Every row gives one point. The points of each table are mixes of a few directions, plus a little noise. How many directions does each table use, and how many do they share? Where both have some left over, give the other angles between the two spaces (their principal angles), to ten degrees, smallest first.

First, 7 rows:
[[  4 -34  39]
 [  1 -14  17]
 [  3 -29  34]
 [ -2  15 -19]
 [ -2  15 -17]
 [  3 -18  21]
 [ -6  65 -75]]
Second:
[[ 26  13  27]
 [-32 -17 -34]
 [-14  -7 -15]
 [ 57  30  60]
 [ -1   0  -1]
 [  9   5   9]
 [-44 -23 -47]]
Directions: first 1, second 1, shared 0; angles 70

First, 7 rows:
[[ 36  34  52 -35]
 [-20 -15 -26   8]
 [-19  23  13  13]
 [  9 -20  -9  36]
 [ 11 -16 -20 -82]
 [  8 -21 -15   6]
 [-23  13   7  54]]
Second:
[[  6 -54  -3  34]
 [ 64   8   7   4]
 [ 11  -8 -20 -20]
 [-68  40  10 -15]
 [-12  13   5  -3]]
Directions: first 3, second 3, shared 2; angles 40

First (7 x 8):
[[ 64  48  59  -1  78 -36 -14 -25]
 [ 52  58  11   4  45 -13  14  10]
 [ -1   1  18   3 -44  14  -9 -14]
 [-22 -37 -26 -21 -36   3  29  -4]
 [-11 -42 -13  -8  -7  15 -12  33]
 [-28  -2 -19  16 -16  15  -9  11]
 [-55 -27 -29   8 -20   2   1 -11]]
Second:
[[  2   0   8  -3 -11  -1   3 -11]
 [-19  57 -11  59 -11  33 -38  32]
 [ -5  33  14  24 -36  16 -14 -13]
 [  9 -11  19 -20 -22  -9  14 -32]
 [ 11  14  48 -11 -75   1   9 -69]
 [  9 -57 -21 -43  57 -28  26  17]
 [ -1 -26 -27 -11  52 -11   6  35]
 [ -6 -10 -29   5  47  -1  -5  42]]
Directions: first 5, second 2, shared 2

First (8 x 9):
[[ 43 -16 -47 -24 -27   7  43   9  22]
 [  9  13  70  69  15   8 -49 -27   6]
 [ 18   4 -35 -22  22  21   0  49  -9]
 [-17   3  -8 -26  24  -5   8  -2   9]
 [-56   6  -3  -2 -21 -22  -9   9 -59]
 [  7  -2  76  22  19  14 -46  -1  20]
 [  1  17 -44  15  26 -13  35 -48  18]
 [ -5 -25  -6 -32 -55 -10  20  13  -9]]
Second (8 x 9):
[[-19 -24 -36 -22   8   6 -51 -49  41]
 [ 20  11 -28 -42 -19 -11 -62 -51  40]
 [ 26  28  18   2 -17 -13  18  22 -19]
 [-51 -49 -12  22  39  26   5  -3   5]
 [  7  17  49  43  -1   1  81  72 -60]
 [  4   1 -13 -16  -6  -3 -25 -22  18]
 [  8  10  23  19  -3  -1  37  32 -27]
 [  3   4   0  -3  -2  -3  -3  -4   1]]
Directions: first 5, second 2, shared 0; angles 60, 70
